Each point is reached from the start by the listed moves, each made once or not at all, plus a little noise. Say if it took an odd or an even number of moves. Then give how often each move was made.
In the rows, zero is written as 128.

Moves:
(1): [201 126 107 148 143]
(2): [112 189 118 123 116]
Start: [169  97 125 155 108]
Points:
[243  92 104 176 122] => odd (1, 0)
[227 157  95 166 114] => even (1, 1)

Moves:
(1): [191 116 136 118 122 132]
(2): [148 201 120 170 110 147]
(3): [118 132 185 129 131 137]
(4): [131 115 132 178 121 133]
(5): [150 147 127 128 185 126]
(6): [128 115 106 115 128 202]
Start: [148 148  93 147 145 132]
Points:
[189 239  81 189 186 148] => even (0, 1, 0, 0, 1, 0)
[167 220  85 188 127 151] => odd (0, 1, 0, 0, 0, 0)
[229 135 137 174 193 223] => odd (1, 0, 1, 1, 1, 1)
[208 136  99 136 137 134] => odd (1, 0, 0, 0, 0, 0)
[224 199 150 228 114 168] => even (1, 1, 1, 1, 0, 0)
[139 138 129 134 145 217] => even (0, 0, 1, 0, 0, 1)

Moves:
(1): [189 131 137 132 145 128 125 121 140 134 114 146 134 147]
(2): [122 174 122 130 141 133 115 116 140 128 126 118 126 124]
(3): [133 146 200 147 140 127 126 129 110 130 138  98 148 119]
(4): [125 124 106 189 134 120 127 114 129 138 134 119 146 141]
(5): [118 120 113 119 173 127 126 136 135 121 134 119 135 128]
(6): [122 117 130 139 136 194 124 138 125 121 123 132 118 145]
(7): [117 142 124 122 131 126 196 136 108 133 124 139 133 141]
(8): [125 140 131 135 122 114 115 181 137 137 125 136 120 127]
(9): [122 124 136 127 120 135 137 124 183 142 122 116 139 130]
(10): [134 127 117 121 140 136 116 135 132 189 120 124 132 120]
(11): [133 127 123 126 128 133 128 122 129 126 176 141 125 130]
(12): [103 119 137 134 138 127 105 117 137 137 127 207 126 131]
Start: [115  93 119 110 149 140 164 163 130 128 142 107 121 112]
Points:
[103 152 187 146 168 207 142 202 189 142 186  82 131 121] => even (0, 1, 1, 0, 0, 1, 0, 1, 1, 0, 1, 0)
[124  78 110 107 235 232 198 168 199 207 160 206 143 163] => even (1, 0, 0, 0, 1, 1, 1, 0, 1, 1, 1, 1)
[134  96 185 127 249 221 195 171 174 204 171 181 158 159] => odd (1, 0, 1, 0, 1, 1, 1, 0, 1, 1, 1, 1)
[ 99  94 103 105 198 140 145 229 203 203 136  93 135 104] => even (0, 0, 0, 0, 1, 0, 0, 1, 1, 1, 0, 0)
[ 92 161 130 190 245 199 187 217 121 203 193  81 150 128] => odd (0, 1, 1, 1, 1, 1, 1, 1, 0, 1, 1, 0)
[147  90 107 100 222 219 217 182 183 204 113 118 148 154] => even (1, 0, 0, 0, 1, 1, 1, 0, 1, 1, 0, 0)

Moves:
(1): [183 134 131 126 127 126 110 133 121 133 118 132 128 120 131 123 129 136
 139 125 139 143]
(2): [119 182 125 134 132 139 132 129 133 119 121 135 126 131 133 126 130 118
 134 127 135 137]
(3): [124 130 168 129 124 113 118 123 132 111 130 117 139 133 135 118 130 130
 120 129 120 121]
(4): [129 124 123 179 143 119 132 124 123 121 125 120 125 119 136 126 109 117
 137 113 134 111]
(5): [125 133 123 107 184 128 130 129 118 126 135 134 125 129 125 122  97 133
 113 137 123 108]
(6): [129 111 138 134 124 195 133 128 123 115 125 147 130 146 138 134 125 146
 128 139 134 122]
(7): [135 130 141 116 128 123 167 126 111 130 131 131 122 118 132 127 127 115
 134 135 126 127]
(8): [131 130 136 128 129 136 138 197 136 137 135 139 125 129 132 128 129 118
 123 122 123 131]
(9): [141 128 139 130 126 137 144 124 180 134 127 117 109 123 127 126 126 129
 134 138 133 120]
(10): [125 142 141 138 132 138 131 116 120 184 137 127 146 116 131 141 118 138
 116 125 120 127]
(11): [132 127 136 121 121 135 119 132 130 108 189 124 124 145 108 137 110 127
 146 121 141 120]
(12): [135 125 141 128 129 118 129 125 141 123 127 185 141 126 117 134 123 131
 126 128 146 133]
(13): [145 131 115 122 134 133 145 131 143 118 130 115 185 135 136 125 128 125
 131 128 138 131]
(14): [129 128 130 132 135 119 134 122 124 129 128 132 120 166 128 119 140 126
 119 116 124 125]
(15): [128 127 121 125 124 119 124 126 130 131 136 135 123 127 170 123 123 130
 129 129 125 126]
(16): [135 126 121 128 139 128 124 135 127 118 120 118 122 143 133 183 124 119
 130 138 128 120]
(17): [130 113 133 142 149 133 119 126 134 124 146 128 123 114 140 129 174 121
 129 124 125 129]
(18): [129 135 128 129 129 117 141 136 123 120 131 123 126 125 123 133 130 161
 124 128 131 132]
(19): [121 117 132 132 134 124 120 129 133 137 120 128 134 137 133 124 129 135
 174 146 126 129]
(20): [138 136 114 144 118 126 123 129 124 130 130 127 139 137 121 122 131 129
 114 181 137 126]
Start: [132  97 116 147 139 115 100 118 153 145 116  91 111 137 141 135 131 154
 118 124 140 120]
Points:
[128 131 187 228 168 181  95 158 163 146 210 120 116 179 210 133 140 149
 119  91 139  85] => even (0, 1, 1, 1, 0, 1, 0, 1, 0, 1, 1, 0, 0, 1, 1, 0, 1, 0, 0, 0)
[218  86 136 207 249 192 129 188 195 178 126  91 154 141 188 190 114 194
 156 154 158  84] => even (1, 0, 0, 1, 1, 1, 0, 1, 1, 1, 0, 0, 1, 0, 0, 1, 1, 1, 1, 0)
[176  98 166 209 212 146 125 108 205 132 187 119 181 224 180 183  57 212
 138 200 180  49] => odd (0, 0, 1, 1, 1, 1, 0, 0, 1, 1, 1, 1, 1, 1, 1, 1, 0, 1, 1, 1)
[220 144 158 120 194 184 158 137 199 100 160 157 155 163 135 139  78 203
 193 168 205 113] => odd (1, 1, 0, 0, 1, 1, 1, 0, 1, 0, 1, 1, 1, 0, 0, 0, 0, 1, 1, 0)
[208 166 191 139 142 131 138 176 213 178 182  86 165 143 199 128 101 146
 189 139 161 124] => odd (1, 1, 1, 0, 0, 0, 1, 1, 1, 1, 1, 0, 1, 0, 1, 0, 0, 0, 1, 0)
[205  85 175 170 140  90  49 192 182 134 195 159 138 154 174 120 156 157
 168 177 165 121] => odd (1, 0, 1, 0, 0, 0, 0, 1, 0, 0, 1, 1, 0, 0, 1, 0, 1, 0, 1, 1)
[176 105 157 204 238  95 162 175 195 175 157  59 164 125 225 169 112 161
 138 205 136  65] => even (0, 0, 1, 1, 1, 0, 1, 1, 1, 1, 0, 0, 1, 0, 1, 1, 1, 1, 1, 1)
[202 150 192 130 220 177 140 188 158 159 114 161 198 159 181 190  85 160
 145 166 161 113] => even (1, 1, 1, 0, 1, 1, 1, 1, 0, 1, 0, 1, 1, 0, 0, 1, 0, 0, 1, 0)
[156 101 120 187 216  92 103 192 165 122 127  72 175 173 207 153  80 139
 135 199 146  69] => odd (0, 0, 1, 1, 1, 0, 0, 1, 0, 0, 0, 0, 1, 0, 1, 1, 0, 0, 1, 1)
[215 148 145 181 161 117 139 194 171 119 156 146 171 143 148 134  93 127
 210 117 194 130] => odd (1, 1, 0, 1, 0, 0, 1, 1, 0, 0, 1, 1, 1, 0, 0, 0, 0, 0, 1, 0)

Moves:
(1): [166 130 146 127 136 107 155 134 124 127 110 131 153 133 147 129 142 129
 134 135 130 117 135 125]
(2): [131 149 128 143 134 135 130 104 117 130 106 135 129 115 119 135 136 122
 118 123 122 135 132 121]
(3): [123 126 149 135 129 124  98 128 127 118 120 143 129 137 131 139 144 123
 126 117  94 118 116 135]
(4): [133 118 132 142 128 139 113 115 134 129 142 131 121 132 118 115 138 123
 128 148 139 111 142 110]
(5): [106 120 154 112 149 155 130 148 105 177 129 123 111 125 117 126 135 141
 124 124 128 129 130  97]
(6): [157 113 125 127 110 169 123 147 158 129 118 130 108 114 121 130 130 125
 113 139 131 148 137 140]
(7): [127 123 132 143 125 138 159 134 114 117 136 149 126 119 114 131 140 129
 123 144 129 140 115 130]
(8): [124 124 146 138 127 125 125 130 132 121 126 126 129 128 131 102 103 129
 111 129 122 147 126 108]
(9): [138 121 135 135 165 125 135 125 164 122 131 144 121 138 134 127 112 111
 101 123 139 124 126 122]
(10): [145 100 128 111 109  89 136 116 125 152 147 136  99 118 119 131 111 106
 131 123 116 157 141 152]
(11): [154 135 111 138 140 127 101 146 132 141 144 138 119 126 101 122 139 117
 125 114 130 136 131 117]
(12): [131 115 104 119 134 121 136 128 124 129 114 152 117 117 126 113 114 150
 113 122 127 126 120 117]
(13): [136 129 133  92 123 131 125 140 133 115 145 119 145 109 128 142 143 109
 100 130 126 114 152 118]
(14): [130 124 123 130 132 142 131  99 117 132 115 129 129 168 137 128 160 146
 101  96 155 140 124 127]
(15): [126 119 115 142 145 136 109 131 123 127 135 140 141 119 142 140 132 124
 127 139 130 143 136 123]
(16): [126 122 128 149 118 128 124 137 115 112 121 116 129 136 110 158 119 124
 132 134 124 115 128 109]
(17): [123 141 124 136 113 108 126 137 140 133 126 122 109 129 127 138 148 126
 124 141 139 133 123 130]
(18): [150 138 146 127 134 127 134 126 130 126 152 118 130 120 135 132 126 163
 126 131 114 128 128 141]
(19): [129 133 116 139 113 128 145 145 145 134 127 145 141 143 118 121 134 149
 131 130 120 127 149 121]
(20): [138 130 139 115 127 118 128 107 129 141 131 138 139 150 112 135 107 122
 115 163 104 136  99 117]
(21): [134 128 143 132 113 139 117 119 123 145 133 145 147  97 117 129 116 137
 116 139 155 122 122 133]
(22): [143 131 134 125 147 105 111 125 112 109 113 124 127 135  96 105 150 151
 138 142 128 142 127 159]
(23): [135 156 154 103 136 121 138 123 127 118 119 149 109 144 130 158 121 113
 134 118 147 152 147 119]
(24): [129 131 118 133 137 118 139 141  97 116 125 133 120 131 141 124 112 126
 105 148 120 117 148 146]
Start: [107 135 131 137 111 126 129 107 134 119 125 116 132 139 129 124 126 136
 142 141 100 156 130 111]
Points:
[200 179 208 185 164  57 189 105  93  61  70 201 113 114  88 144 104 184
  55 206 135 186 144 108] => odd (1, 1, 0, 0, 0, 0, 1, 1, 1, 0, 0, 1, 0, 0, 0, 1, 1, 1, 0, 0, 1, 1, 1, 1)
[171 106 201 160 115 111 148 100  28 136 104 184 142 140  50 143 218 164
  57 180  95 149 198 100] => even (1, 1, 1, 1, 1, 0, 1, 0, 0, 1, 0, 0, 1, 1, 0, 1, 0, 0, 1, 0, 1, 1, 0, 1)
[182  86 249 160 124 125  94 130 162 163 111 185  70 126 102 189 115  83
  81 185 130 209 175  52] => odd (1, 0, 1, 1, 1, 1, 0, 1, 1, 1, 0, 0, 0, 0, 1, 1, 1, 0, 0, 0, 1, 0, 1, 0)
[149 123 223  99 159  94  99  90 136 151 107 230  94 107  45 108 127 137
  48 144 101 198 202  59] => odd (0, 1, 1, 1, 1, 0, 0, 1, 1, 1, 0, 1, 1, 0, 0, 0, 0, 0, 1, 0, 1, 1, 1, 0)
[232 136 138 181  82 183 148 112 108 125 110 192 169 150  49 157 184 126
  15 215 125 148 176  64] => odd (1, 1, 0, 1, 0, 1, 1, 0, 0, 0, 1, 0, 1, 1, 0, 1, 0, 0, 1, 1, 1, 0, 0, 1)
[186 155 193 139  71 134 155 127 124  82  65 199 123  81  92 211 172 115
  75 180 115 172 148  84] => odd (1, 1, 1, 0, 0, 1, 1, 0, 0, 0, 0, 1, 1, 0, 0, 1, 1, 0, 0, 0, 1, 0, 1, 0)

Moves:
(1): [126 118 153 131 127 123 123 107 132 137 121 120 124 144 142 120 118 117
 122 123 123 137 116 115]
(2): [127 114 146 134 149 138 120 121 164 134 107 123 129 122 144 126 145 108
 139 134 139 115 137 107]
(3): [116 135 129 142 139 135 134 131 129 153 120 142 115 132 120 115 122 147
 120 110 137 144 135 124]
(4): [126 119 128 132 140 123 125 134 138 152 111 108 119 128 113 123 119 129
 113 127 130 141 131 124]
(5): [108 129 121 123 115 143 139 132 139 141 152 121 136 131 143 129 129 120
 139 126 126 103 146 121]
(6): [135 139 144 120 120 120 138 132 144 111 139 121 147 133 110 121 143 136
 133 127 121 120 114 114]
(7): [118 132 131 123 126 129 113 132 153 118 136 120 142 116 139 133 129 119
 128 135 114 111 152 133]
(8): [134 130 112 141 130 140 119 149 114 137 143 125 122 131 113 123 127 132
 154 136 125 141 147 135]
(9): [126 149 119 147 112 130 126 122 129 131 139 133 134 146 129 115 155 120
 134 146 141  85 135 129]
(10): [147 126 143 114 118 139 133 130 132 114 112 143 134 133 151 129 108 126
 138 132 120 140 142 145]
(11): [109 146 134 125 119 117 145 124 121 136 137 136 119 141 134 120 139 127
 138 137 117 140 147 130]
(12): [128 126 127 123 114 145  98 135 131 129 122  98 128 142 139 111 134  91
 111 127 136 119 129 136]
(13): [148 124 139 125 125 139 133 127 111 140 118 159 128 124 131 118 126 123
 132 135 135 142 117 155]
(14): [117 115 117 123 116 116 136 119 135 132 125 136 122 122 120 150 129 115
 116 122 134 140 130  98]
(15): [129 130 110 156 130 143 131 138 119 134 120 135 123 133 136 106 124 132
 135 129 111 103 135 132]
(16): [123 130 122 140 121 130 135 126 112 138 127 116 119 126 113 103 124 125
 128 124 133 103 114 116]
(17): [109 129 114 101 133 116 113 130 142 127 137 123 111 128 116 150 135 135
 129 132 117 138 138 135]
(18): [116 123 133 128 127 119 129 130 120 127 112 126 136 139 132 129 120 128
 121 135 130 144 119 132]
(19): [132 118 114 111 129 117 138 115 143 138 126 129 140 118 122 125 132 119
 138 127 145 148 140 123]
(20): [132 130 148 131 129 144 131 122 133 122 120 117 141 132 118 132 141 138
 131 128 124 144 150 141]
(21): [143 134 144 123 134 141 109 103 142 139 104 112 137 124 138 114 133 106
 117 144 139 115 105 103]
(22): [127 135 125 116 129 140 130 108 152 110 128 135 131 118 138 128 120 109
 125 141 124 104 113 141]
(23): [110 133 121 121 165 117 125 132 129 142 155 121 143 131 109 138 127 121
 122 110 117 102 126 104]
(24): [112 126 148 120 134 127 145 112 133 143 138 142 133 144 139 105 138 124
 121 140 137 136 150 113]
Start: [135 117 114 117 128 142 127 136 139 128 116 152 155 123  86 109 126 139
 114 111 136 141 121 145]
Points:
[ 88 123 177 112 203 165 141  96 232 216  52 144 203 152 118  37 138  99
 113 133 132 159 224  89] => odd (0, 1, 1, 1, 0, 0, 1, 0, 0, 1, 1, 0, 0, 0, 1, 0, 0, 1, 1, 1, 1, 0, 1, 1)
[ 80 108 137  75 191 137 128  58 246 208 123 132 163 131  48  62 156  70
 117 117 164 117 121   7] => odd (1, 1, 1, 0, 0, 1, 0, 1, 0, 0, 0, 0, 0, 1, 0, 1, 1, 0, 1, 0, 1, 1, 1, 1)
[138  96 128 128 210 172 129 144 177 223  91 152 168 118  34  84 141 133
 139  93 163 193 179 136] => even (0, 1, 1, 1, 0, 0, 0, 1, 0, 0, 0, 0, 1, 0, 0, 0, 0, 0, 1, 1, 0, 0, 1, 0)
[117 117 159 124  87 174  89  85 188 153  69 137 188 187 172  43 134  36
  79 164 142  91 154 101] => even (1, 0, 0, 0, 0, 0, 1, 0, 1, 1, 0, 1, 0, 1, 1, 0, 0, 1, 0, 0, 1, 0, 0, 1)
[112  94  83 100 101 145 150 139 182 181 123 123 144 142  56  83 104 116
 151 106 115 146 165  96] => odd (1, 0, 0, 1, 1, 1, 0, 1, 0, 1, 0, 0, 0, 1, 1, 1, 1, 0, 1, 0, 0, 0, 0, 0)
[ 86 114 134 131 150 153 151 125 117 207 126 162 160 154  81  64  96 121
 101  79 140 119  97 117] => odd (1, 0, 1, 0, 1, 0, 0, 0, 0, 0, 0, 0, 1, 0, 0, 1, 0, 1, 0, 0, 0, 0, 1, 0)
[119  91 144 128 168 187 152 143 177 226  63 144 186 166  49  16 139  85
 121 107 163 174 186  96] => even (0, 1, 1, 1, 0, 1, 0, 1, 0, 1, 0, 1, 1, 1, 1, 1, 0, 1, 1, 1, 0, 0, 1, 1)
[145 144 109 134 154 143 124 165 135 171 154 151 179 151  21  79 157 132
 132 125 139 104 123 138] => even (0, 0, 0, 1, 0, 1, 0, 1, 1, 0, 0, 0, 1, 0, 0, 0, 0, 0, 0, 0, 0, 0, 1, 0)
[ 75 109  65 113 153 177 136 125 220 185 111 122 177 141  66  98 142  74
 156 142 134  70 204 109] => odd (0, 1, 0, 1, 1, 0, 0, 1, 1, 1, 0, 0, 0, 1, 1, 1, 1, 1, 1, 1, 0, 1, 1, 0)
[ 98  92 106  85 134 176 114 140 220 201  78 102 133 132  94  68 121  87
 118  98 168 138 181 122] => odd (0, 1, 1, 1, 1, 0, 0, 0, 0, 1, 0, 1, 0, 0, 0, 1, 1, 0, 1, 0, 0, 0, 0, 0)
[107  86 190  70 147 203 142  68 207 177  92 140 213 164 144  37 123  21
 118 129 159 114 156 128] => odd (1, 1, 0, 0, 1, 0, 0, 0, 0, 1, 0, 1, 1, 0, 0, 1, 0, 1, 1, 1, 0, 1, 1, 1)

Moves:
(1): [113 129 135 133 113 119 115 122 132 122 129 148 138 109 114 108 118 130
 137 117 135 142 133 136 126]
(2): [131 154 132  88 158 135 134 127 123 122 133 131 149 136 120 149 136 140
 130 123 125 123 115 111 123]
(3): [134 135 139 136 152 129 117 107 119 126 123 112 109 120 114 128 130 119
 133 118 125 112 127 138 130]
(4): [116 124 136 124 128 129 135 122 127 117 117 122 131 130 136 122 128 120
 135 132 130 124 136 125 139]
(5): [129 134 130 108 129 127 131 144 133 145 129 128 115 119 111 112 126 115
 144 137 132 148 123 144 112]
(6): [136 113 133 143 119 140 118 131 133 138 130 134 121 127 148 132 126 131
 111 134 120 121 135 133 127]
(7): [126 113 131 142 118 130 129 124 127 134 124 131 134 123 134 133 133 126
 134 136 123 131 138 127 139]
(8): [122 144 127 113 135 131 122 121 129 132 123 121 149 125 147 122 118 106
 111 102 119 142 114 145 107]
(9): [119 138 129 124 136 155 147 129 136  97 139 117 129 135 108 146 128 153
 146 123 115 119 121 109 125]
(10): [133 127 126 118 134 124 121 146 118 131 125 121 120 141 141 130 136 122
 125 109 109 121 132 134 137]
(11): [134 109 132 116 137 122 147 131 114 141 122 134 137 148 129 122 126 110
 112 113 139 137 124 159 128]
(12): [ 99 148 147 136 120 148 118 126 123 143 144 135 118 118 111 133 142 126
 111 127 115 141 118 145 130]
(13): [134 136 133 121 112 113 113 112 135 133 127 117 143 112 125 135 128 158
 121 109 128 124 115 120 115]
(14): [118 143 127 119 124 119 135 115 131 132 137 127 120 128 118 131 129 124
 134 117 143 125 121 133 125]
(15): [138 127 105 127 141 140 133  96 123 119 116 126 130 105  95 116 123 132
 135 138 104  98 131 106 120]
(16): [130 125 136 114 129 127 147 144 106 140 140 120 115 145 129 118 126 137
 138 127 136 149 136 140 129]
(17): [130 124 141 126 127 117 138 130 129 130 128 141 123 124 135 117 129 126
 129 124 131 144 125 136 123]
(18): [129 121 125 135 116 130 138 112 144 121 126 132 129 125 116 115 133 131
 136 120 136 133 137 120 127]
(19): [123 144 141 118 124 134 166 115 121 121 109 148 132 140 113 123 115 119
 140 107 135 128 135 114 134]
(20): [136 135 142 115 140 121 125 135 127 146 127 129 146 118 125 110 124 119
 121 140 106 119 129 126 132]
(21): [126 135 137 122 125 120 139 124 140 122 128 139 138 130 126 133 124 137
 123 137 111 136 140 116 117]
(22): [143 126 144 132 115 130 130 143 120 125 127 130 135 113 131 135 133 153
 131 149 132 133 137 138 140]
(23): [111 128 127 142 127 133 135 130 135 119 125 133 124 128 129 129 138 129
 140 130 132 133 137 123 116]
(24): [121 133 117 132 147 144 142 122 133 143 131 129 110 130 114 132 125 135
 121 109 124 128 128 129 133]
Start: [103 150 104 133 149 110 134 124 113 122 139 140 134 110 128 155 133 122
 126 115 125 128 139 133 114]
Points:
[ 75 219 153  86 176 133 198  31 145  91 122 172 181  84  58 159 116 167
 154   7  94 155 132  97  76] => even (1, 1, 1, 0, 0, 0, 1, 1, 1, 0, 0, 0, 1, 0, 0, 0, 1, 1, 1, 0, 1, 0, 0, 1)
[ 61 186 207 114 121 129 188 132 105 101 126 191 173  82  94 136 135 143
 152 110  58 162 173 132 149] => odd (1, 0, 0, 1, 0, 0, 1, 0, 1, 1, 0, 1, 0, 0, 0, 0, 1, 0, 1, 1, 1, 1, 0, 0)
[ 75 215 139 112 184 167 173  45 122 155 123 168 119  61  30 175 144 157
 136  83  62 116 147 106  74] => even (0, 1, 1, 0, 1, 1, 1, 0, 0, 0, 0, 1, 1, 0, 1, 0, 0, 0, 1, 0, 1, 0, 1, 1)
[ 89 229 119  34 152  95 189  48 107 108 123 162 190  98  63 125 113 150
 147  16  97 142 140 101  68] => odd (1, 1, 0, 0, 0, 0, 0, 1, 0, 1, 0, 0, 1, 1, 1, 1, 0, 1, 1, 0, 1, 0, 0, 0)
[ 77 132 142 111 138 113 187 120 124 115 126 136 142 105 109 149 147 134
 163  96 131 166 136 150  89] => even (0, 0, 0, 1, 1, 0, 1, 0, 1, 0, 1, 0, 1, 0, 0, 0, 1, 0, 0, 0, 0, 0, 1, 0)
[ 68 178 182  68 178 119 199 177  85 190 137 158 130 117 126 104 147  90
 103  86  76 218 154 228  92] => odd (0, 0, 0, 1, 1, 0, 0, 1, 0, 1, 1, 1, 0, 0, 0, 1, 1, 0, 0, 1, 1, 1, 1, 1)
[ 65 201 178  90 147 138 179 154  65 144 125 146 153 116 137 125 139  99
 124  88  86 169 163 169 124] => odd (0, 0, 0, 1, 0, 0, 0, 1, 0, 1, 0, 1, 0, 0, 0, 1, 0, 0, 1, 1, 0, 1, 1, 0)
